Rows are points. Examples show where two turns around zero, p and q, send a point. Write where each new point lands after one turn and then the other. Backwards means that the second turn is done in reverse. Each puzzle has new turns, and all numbers are rounded.

Turn p:
[-1.9  2.3 -0.8] -> [ 0.2  3.1 -0.3]
[ 1.1 -0.7 -5.8] -> [ 4.8 -0.3 -3.5]
[0.3 3.2 2.9] -> [-1.0  1.8  3.8]
[ 0.4 -4.8  3.7] -> [-4.0 -4.5 -0.1]
Turn q:
[3.2 1.3 5.4] -> [ 5.4  0.2 -3.4]
[ 0.9  4.4 -2.0] -> [-2.3  3.3 -2.8]
[-3.1 -3.8 -1.6] -> [-1.4 -2.1  4.5]
[-1.7 -4.3 -1.3] -> [-1.0 -3.2  3.5]
[-2.7  0.8  2.5] -> [2.3 2.2 2.1]
[ 3.3  1.6 -3.1] -> [-3.1 -0.4 -3.7]
Where do these land?
q, then p: [-2.1 -0.6 -3.3] -> [-3.5  1.8 -0.4]
q, then p: [ 0.1  2.4 -1.2] -> [ 0.7  2.6 -0.4]
q, then p: [-2.6 -0.7  5.5] -> [ 1.5 -2.9  5.2]
q, then p backwards: [-0.1  2.5  2.3] -> [-0.9  2.0 -2.6]
p, then q backwards: [-2.8 -3.1 -2.2] -> [ 4.2  1.9 -1.0]
q, then p: [ 7.5 -0.6 -1.1] -> [ 3.2 -1.7 -6.7]

Turn p:
[-0.5 -0.9 -2.5  1.7] -> [ 0.9 -1.7 -2.0 -1.5]
[ 2.5 -5.2  0.7  1.2] -> [-4.3 -2.3  0.7 -3.3]
[ 2.6  2.0 -0.3  1.2] -> [ 1.8  1.4  1.5 -2.2]
[-0.5 -6.1  3.6 -1.4] -> [-6.6 -2.5  1.2  1.2]
[-2.5  1.2 -2.5 -4.6] -> [ 0.0  3.0 -4.1  3.1]
[-4.3  6.4  2.5 -0.9] -> [4.8 1.6 1.8 6.1]
[ 2.6  2.5 -1.4  2.8] -> [ 3.3  0.5  1.1 -3.3]
Turn q:
[ 2.2 -1.5 -0.6  1.2] -> [ 0.8 -1.2  1.0  2.4]
[ 0.9 -1.6  3.9 -4.8] -> [-0.9  5.7 -2.0  2.2]
[-1.8 -1.4 -0.9  2.0] -> [-0.9 -1.1  2.7 -0.8]
[-0.4  0.4 -1.1 -3.6] -> [ 2.3  2.7 -0.9 -1.3]
[-6.2  6.2 -2.0  3.2] -> [-2.0 -4.2 -0.9 -8.3]
[ 5.2 -2.1  0.6  2.0] -> [ 0.7 -1.9  0.1  5.6]
Where do these land?
p, then q: [ 1.5  0.4 -4.9  2.3] -> [ 5.1  2.1 -0.8  0.9]
p, then q backwards: [ 0.3  3.8  0.2 -5.3] -> [ 1.3 -3.2  2.5 -5.0]
p, then q: [-3.1  0.4 -3.9  0.1] -> [ 4.0 -2.2  1.9  0.9]
p, then q: [ 0.4 -1.0  3.0  3.5] -> [-2.7  2.9  1.0  2.4]
p, then q: [ 0.9 -3.6  5.7 -0.6] -> [-6.0  2.0  1.7 -1.9]

Turn p:
[ 1.1  4.8 -2.0 -6.0  1.2  0.5] -> [-7.5  1.6  0.9 -0.1  1.3  2.2]
[ 3.0  2.6  5.8 -0.6  0.8  0.9] -> [-2.8 -1.0 -1.4 -1.4  2.8 -5.6]
[-1.4  0.1 -5.8  0.4 -1.5 -6.4] -> [ 1.3  3.2 -2.6 -2.6 -3.6  6.3]
[-3.3 -1.4  3.3  1.0 -1.4  1.4] -> [ 1.9  0.4  0.0  3.1 -1.6 -3.5]
[ 1.4 -2.9  1.4  0.6  1.2 -0.4] -> [ 1.6 -1.7  1.4 -2.0 -0.6 -1.5]
[ 0.4  2.0 -1.7 -2.0  1.2  2.4] -> [-3.0 -0.6  1.3  1.4  1.7  1.6]
[ 0.4  0.7 -1.7  3.8  1.9  0.3] -> [ 1.6 -3.0 -2.0  0.3  1.1  2.1]
[ 0.7 -1.5  1.7  0.0 -5.3  7.8] -> [ 2.6  2.5  4.3  4.8  5.4 -3.3]
[-2.5 -4.5 -1.1  2.8  1.9 -6.5] -> [ 4.3 -1.4 -1.7 -3.3 -6.7  1.7]
Turn q:
[ 0.0 -0.9  1.6 -8.2  2.9 -0.6] -> [-0.1 -1.8 -4.3 -2.6 -3.2  6.4]
[-1.4 -2.8  5.8  2.5 -3.8 -4.1] -> [-0.2  2.0  5.3 -6.5  2.6  0.1]
[-1.8 -4.8 -0.5  2.2  1.0  1.4] -> [-3.0 -2.6 -0.9 -1.7  2.9 -2.6]
[-1.1  1.4  2.5  0.1  1.4 -0.7] -> [ 2.9 -0.1 -0.2 -1.8  0.1  0.2]
[ 5.9 -0.3 -0.7  2.4  3.2  1.8] -> [-1.1  3.5 -4.2  0.7 -1.9 -4.4]
[ 0.5  0.7 -2.4  0.6 -0.3 -0.9] -> [-0.4  1.1  0.0  2.3  1.0  0.2]
[-2.6  0.6 -3.9 -2.5 -5.9  5.5] -> [-3.1 -5.4  4.4  4.9 -3.2  0.7]
[ 2.0  6.3 -2.8  2.7 -3.0 -1.8] -> [ 2.9  4.4  3.4  5.6 -0.4 -0.6]
[-1.4 -0.2  0.4  0.0  4.4 -0.6] -> [ 2.0 -1.0 -3.5 -1.0  1.9  0.1]
Where do these land?
p, then q: [-8.5  5.0 -1.7  4.7  3.9  0.0] -> [-6.1 -1.4  3.4  5.1  4.4 -6.5]
q, then p: [ 0.8  1.6  1.6  1.2 -1.7 -1.3] -> [-1.7  0.6 -1.4 -0.8  1.3 -2.0]
q, then p: [ 2.5  1.8  3.9 -5.4  0.7  3.1] -> [1.5 6.6 2.9 0.8 3.0 0.6]
p, then q: [ 0.6 -3.4  5.1  2.3  0.8 -2.2] -> [-3.1  4.5  0.3 -0.8  0.3  4.3]
q, then p backwards: [-1.7 -4.3  0.1  1.4  0.2  1.5] -> [ 3.0  1.6  2.2 -0.7  2.9  0.7]
q, then p backwards: [ 0.5  0.8 -1.3  2.6 -2.5  0.0] -> [-0.6 -0.8  1.1 -2.0 -1.4  2.7]
q, then p: [ 2.7  3.3 -4.7 -2.1 -1.4 -5.2] -> [ 0.0 -3.1 -3.9  4.7  5.2  0.2]
p, then q: [ 1.9 -3.8 -2.4 -1.3  3.4  4.1] -> [-0.8 -1.4 -0.8 -6.7 -1.3 -1.9]
p, then q: [ 1.2 -1.0 -0.4 -3.4 -3.5  0.0] -> [ 4.6  0.3  0.5 -0.5 -1.9  1.0]
